Each row is a point. Each copy is the shape, with its points in the same order, stretched, turned, moved and blurred by noise. Is it also mirrored, or only turned?
In the rows, zero is written as 128.

Shape:
[[ 91 128]
 [154  81]
 [ 47 182]
 [101 165]
 [156 146]
 [139 164]
 [152 134]
 [158 157]]
Copy 1, 8 rows:
[[160 100]
 [ 69 119]
 [242  96]
 [187 129]
 [130 167]
 [159 170]
 [122 155]
 [140 175]]
Copy 1 is: mirrored
Copy 2 (8 x 2):
[[143 161]
 [159 106]
 [105 198]
 [106 156]
 [123 112]
 [107 135]
 [129 120]
 [111 109]]
Copy 2 is: mirrored
Copy 3, 8 rows:
[[134 171]
 [159 105]
 [100 225]
 [ 92 173]
 [ 93 122]
 [ 82 144]
 [107 123]
 [ 82 127]]
Copy 3 is: mirrored
Copy 4, 8 rows:
[[141 163]
 [148  99]
 [144 217]
 [166 181]
 [187 137]
 [187 157]
 [177 135]
 [194 143]]
Copy 4 is: only turned

Shape (7 x 3):
[[139 101 159]
 [125  57  88]
 [131 167 148]
 [122  89  51]
 [136 167 113]
 [155 142 167]
 [182 156 138]]
Copy 1, 7 rows:
[[140 123 169]
 [181 194 128]
 [ 83  87 139]
 [158 188  83]
 [ 88  95 112]
 [110  74 156]
 [111  58 118]]
Copy 1 is: mirrored
Copy 2, 7 rows:
[[125  91 143]
 [ 40 112 142]
 [178 167 139]
 [ 45 171 131]
 [156 198 135]
 [167 128 133]
 [165 160 103]]
Copy 2 is: only turned

Shape (7 x 4):
[[131 152 142 141]
 [249 150 114 129]
 [ 95 118 102 109]
 [ 80 137 142 154]
 [115 129 140  73]
 [ 79 154 133 153]
 [ 91 109 152 159]]
Copy 1 (7 x 4):
[[114 148 106 150]
 [197  69  88 218]
 [124 148 107  56]
 [ 89 172 129 111]
 [117 172  69  93]
 [ 72 161 111 110]
 [116 179 158 113]]
Copy 1 is: only turned
Copy 2, 7 rows:
[[132  96 135 157]
 [112 141 214 138]
 [104 108 101 133]
 [156  82  96 151]
 [ 68  80 123 145]
 [149  94  98 163]
 [156  71 104 129]]
Copy 2 is: only turned

Shape, 12 rows:
[[116 112 172 128 150 125 102 144]
 [133 106 108 139 116 185 176 166]
 [119 112 111 202 109 162  97 125]
 [162 168  50 121 155 147 168 127]
 [ 60  79 141 158  90 117 115  95]
 [120 106 147 158  85 173 159 105]
 [148 144  70 119 133 127 124 150]
 [119 152 126 152 148 180 159 149]
 [161 159 194  91 138  77 177 172]
 [121 135 170 144 164  93 151 172]
 [117  73  88 187 110 147 131  97]
 [162 131 100 139 181 166 137 139]]
Copy 1 (12 x 8):
[[115 119 110  74 143  79 141  73]
 [135 100 181 211 166  93 150  79]
 [161  97 104 110 170 154 146  61]
 [151 152 192 166 138 104 174 175]
 [ 85  87  46 119 126 180  99  64]
 [138 114 121 180 118 138 125  43]
 [164 128 169 126 148 101 151 171]
 [126 150 141 166 187  85 163  85]
 [183 145 127 143  82   7 151 165]
 [136 118  91 121 150  39 175 122]
 [126  69 121 134 133 192 155  63]
 [137 145 191 128 167  89 188 107]]
Copy 1 is: only turned
Copy 2:
[[ 99 118 144 107 127  82 130 139]
 [168 164  93 115 125 192 119  89]
 [184  99 110  82  93 121 174 159]
 [183 140 100 200 145 160 144 116]
 [170 160 112  62  78  67 168 129]
 [154 165  88  94  61 151 137 127]
 [164 133  88 158 161 120 130 128]
 [136 117 123 144 117 158 165  91]
 [ 33 204 127 175 179 160 133 108]
 [ 89 147 172 141 170 141 180 118]
 [236 143 127  82  81 136 159 158]
 [163 100 150 161 125 150 129 133]]
Copy 2 is: only turned
Copy 3:
[[157 112  81 114 108 106 148 116]
 [ 63 103 151 175 142 135 122 109]
 [ 73 160 143 129 145 104 149  90]
 [107 148 131 210 187 135  87 136]
 [ 96 163 147  80  69 120 153 149]
 [ 77 145 157 147  81 137 135  91]
 [129 135 140 166 175 117 106 137]
 [ 98 125  98 178 149 142 141 102]
 [195 101  97 196 100 114 156 138]
 [147 114  76 166 129  96 168 142]
 [ 41 157 167 134 124  99 117 130]
 [110 113  94 174 175 108  92 106]]
Copy 3 is: only turned
